Each row of a before or after table is a point. The points were changed in one or more steps. Then noise was added and the rows were shuffled. The steps act on columns, c1 being the first. What was done? A step turns or swaps two columns, mirrors them in a line or flattens them onto one, adds a multiple of one to another, or multiplies or shifts one. Angles are multiples of 10 degrees, from the lower column toward the higher: turns from -170 to 170, lines from 10 to 170 but not 90. Use the fewest steps. Two steps may share a column if one is a turn and the other turns, adds or multiplies; they go together, in the order done. Otherwise the lowest column goes first.
In the rows, 100 means zero.

Before (14 x 2)
|  93 | 153 |
|  53 | 178 |
|  53 |  38 |
|  96 | 121 |
|  51 |  82 |
|  70 |  87 |
| 109 |  91 |
|  94 | 110 |
|  85 |  59 |
|  76 | 144 |
|  69 | 103 |
|  71 | 110 |
| 144 | 195 |
|  84 | 101 |
After (14 x 2)
|  72 | 184 |
|  46 |  92 |
|  99 | 113 |
|  79 |  64 |
|  69 | 106 |
| 105 | 152 |
|  68 |  91 |
|  47 |  42 |
| 111 |  89 |
| 158 | 189 |
|  70 | 114 |
|  97 | 120 |
|  88 | 147 |
|  87 | 108 |
Steps: turn c1 and c2 by -10 degrees

Before (13 x 4)
|  85 |  56 | 138 | 110 |
| 142 |  86 |  86 | 121 |
| 178 |  45 | 104 | 136 |
| 110 | 135 |  88 |  58 |
| 110 | 117 |  83 |  84 |
| 115 |  61 | 170 | 117 |
|  81 | 108 |  75 |  82 |
| 112 |  79 | 116 |  78 |
| 116 |  61 | 133 | 124 |
| 108 |  86 | 115 |  77 |
| 107 |  94 |  67 |  77 |
|  89 |  95 |  88 |  53 |
|  97 | 127 |  63 |  77 |
After (13 x 4)
| 119 | 120 |  65 |  74 |
| 113 | 132 |  86 |  59 |
|  82 |  58 | 139 | 109 |
| 120 |  92 |  74 |  81 |
| 105 | 118 |  84 |  88 |
|  64 |  79 | 137 | 126 |
|  65 |  80 | 175 | 115 |
|  78 |  92 | 117 |  76 |
| 105 |  85 |  88 |  58 |
|  83 |  93 | 115 |  80 |
|   1 | 107 | 111 | 134 |
|  60 | 113 |  84 | 123 |
|  87 |  98 |  66 |  77 |
Steps: mirror c1 and c2 in the line at 70 degrees

Before (10 x 8)
| 154 | 122 |  37 |  64 | 108 |  88 | 132 |  94 |
|  88 | 132 | 121 | 159 |  52 | 135 | 147 |  40 |
|  26 |  75 |  97 | 136 | 100 | 105 | 158 |  68 |
| 153 |  57 |  61 |  84 | 141 | 140 | 100 | 117 |
|  48 |  51 | 126 |  83 |  34 |  81 | 152 |  73 |
| 151 | 165 |  57 |  57 | 119 |  85 |  37 |  72 |
|  65 | 171 | 109 |  77 |  34 | 100 | 138 | 122 |
|  66 |  95 |  64 | 111 |  36 |  49 | 101 |  68 |
|  92 |  96 | 147 | 153 | 106 |  69 | 150 |  47 |
| 137 |  83 |  38 | 125 | 101 |  70 |  57 | 139 |
After (10 x 8)
|  83 |  98 |  69 | 155 |  62 | 141 |  80 | 124 |
|  29 | 114 |  93 |  59 | 145 | 140 | 148 |  40 |
| 122 | 104 |  96 | 165 |  82 |  90 |  27 |  60 |
| 112 | 104 |  67 |  66 | 164 |  52 |  75 |  70 |
| 163 |  99 |  90 |  82 | 170 | 103 | 136 | 110 |
| 103 | 101 |  31 | 166 |  96 |  87 |  96 |  91 |
| 163 | 105 |  96 |  64 | 165 |  81 | 160 |  83 |
|  36 | 111 | 117 |  69 |  94 |  68 | 165 |  51 |
|  35 |  93 |  64 | 118 | 101 |  73 |  32 | 141 |
| 105 | 102 |  66 |  16 | 101 | 105 | 147 |  73 |
Steps: turn c1 and c4 by 120 degrees; multiply c1 by 1.6; flatten c2 and c8 onto the line at 100 degrees; turn c3 and c7 by 30 degrees; multiply c5 by -1

Before (9 x 11)
|  64 |  71 | 138 | 102 |  34 | 127 | 168 |  30 | 147 |  51 | 166 |
| 107 | 106 | 141 |  63 | 128 | 116 | 189 | 119 |  87 | 133 | 171 |
| 131 |  35 | 103 |  79 | 134 |  78 |  94 | 190 | 163 | 142 |  97 |
| 137 | 119 |  93 |  64 |  75 |  78 | 135 | 161 | 139 | 164 | 149 |
|  93 | 148 |  62 | 112 |  73 | 112 | 106 | 138 |  66 |  59 | 147 |
| 100 |  97 | 126 | 142 |  77 | 124 | 118 | 124 |  67 |  99 |  95 |
|  99 | 125 | 102 | 134 | 108 |  47 |  53 |  86 | 120 | 114 |  49 |
| 175 | 161 | 121 |  96 | 120 |  51 | 138 | 113 |  78 |  99 |  74 |
|  82 | 155 |  91 |  69 |  70 |  58 | 121 | 161 |  94 |  67 |  53 |
After (9 x 11)
| 109 | 107 | 183 | 104 | 122 |  70 | 187 | 103 | 124 | 127 | 171 |
|  84 | 138 |  85 | 105 |  68 | 114 | 119 |  10 |  98 |  69 |  55 |
| 100 |  99 | 153 | 181 |  77 |  69 | 115 |  97 | 133 |  88 |  99 |
| 135 | 113 |  83 | 104 |  77 |  36 | 134 |  77 |  82 | 175 | 148 |
|  93 | 120 | 103 | 177 | 107 | 146 |  52 |  78 |  93 | 121 |  51 |
| 174 | 145 | 144 | 131 | 120 |  42 | 142 | 130 | 123 |  97 |  77 |
| 131 |  54 | 106 | 120 | 132 |  28 |  90 |  44 |  51 | 158 |  98 |
|  92 | 135 |  21 | 154 |  76 |  72 | 107 |  70 | 120 |  49 | 149 |
|  60 |  86 | 171 | 142 |  34 | 166 | 165 | 138 |  39 |  67 | 163 |
Steps: add 1.5 times c1 to c6; turn c6 and c8 by 140 degrees; multiply c2 by 0.7; multiply c3 by 2; shift c4 by 40; mirror c9 and c10 in the line at 80 degrees

Before (11 x 14)
|  80 | 118 |  48 |  84 |  98 |  75 |  87 |  79 |  97 |  86 | 122 |  99 | 106 |  92 |
|  81 | 105 |  96 | 116 |  74 |  93 |  78 | 103 |  66 | 111 |  83 |  77 |  86 |  90 |
|  82 | 110 | 123 | 124 |  85 | 104 |  81 |  91 |  68 | 147 | 100 |  98 |  92 |  91 |
|  67 | 106 | 113 | 137 |  94 |  97 |  93 | 113 | 102 | 115 |  95 | 101 |  88 | 104 |
|  70 | 105 | 107 | 112 | 115 | 104 | 103 | 113 |  82 | 123 |  75 | 119 |  77 | 100 |
|  81 | 120 |  81 |  69 | 103 | 116 | 133 | 106 | 106 |  99 | 119 |  70 |  96 | 139 |
|  86 | 131 |  69 |  99 | 125 | 110 | 110 | 110 |  97 |  98 | 114 |  71 | 105 | 109 |
|  89 |  97 | 123 | 122 |  76 | 101 |  98 |  84 |  66 | 122 |  74 |  83 | 125 |  96 |
|  85 | 119 |  77 | 109 | 112 |  77 | 125 | 127 |  97 | 122 | 111 | 102 |  83 | 110 |
|  88 |  88 |  82 |  72 |  97 |  88 |  79 |  99 |  89 |  93 | 116 |  67 | 125 |  90 |
| 106 |  92 |  57 |  96 | 116 |  79 |  97 |  68 | 103 | 100 | 120 |  83 |  85 |  94 |
After (11 x 14)
|  87 |  88 |  97 |  46 | 118 |  90 |  84 |  97 |  89 | 124 | 116 | 125 | 126 |  91 |
|  79 | 118 |  97 |  67 | 152 |  75 |  79 |  36 |  98 | 113 | 120 |  96 | 107 |  91 |
|  82 | 119 | 110 | 119 | 121 |  77 | 116 | 182 |  99 |  80 | 109 | 110 |  85 | 110 |
|  81 | 104 |  72 | 131 | 104 |  92 |  78 | 108 |  68 | 102 |  79 | 126 |  87 |  93 |
|  70 | 107 | 115 | 124 |  91 | 104 | 102 | 139 |  83 |  72 |  74 |  96 |  75 | 102 |
|  87 |  97 |  77 | 146 |  78 | 102 | 100 |  53 |  65 |  88 |  74 | 127 | 127 |  94 |
|  80 | 120 | 105 |  37 | 120 | 118 | 123 | 117 | 107 | 116 | 117 | 125 |  96 | 139 |
|  87 | 130 | 123 |  97 | 132 | 109 |  94 | 131 |  97 | 115 | 114 | 128 | 106 | 110 |
| 104 |  92 | 117 |  90 | 143 |  80 | 102 |   5 | 105 | 111 | 121 | 115 |  86 |  94 |
|  82 | 112 |  85 | 148 |  79 | 104 |  78 |  73 |  69 |  60 |  99 | 126 |  92 |  92 |
|  65 | 108 |  94 | 176 |  86 |  97 |  89 | 140 | 101 |  86 |  95 | 108 |  89 | 106 |
Steps: add -0.5 times c2 to c7; turn c3 and c5 by -90 degrees; multiply c4 by 2; multiply c8 by 3; turn c10 and c12 by 150 degrees
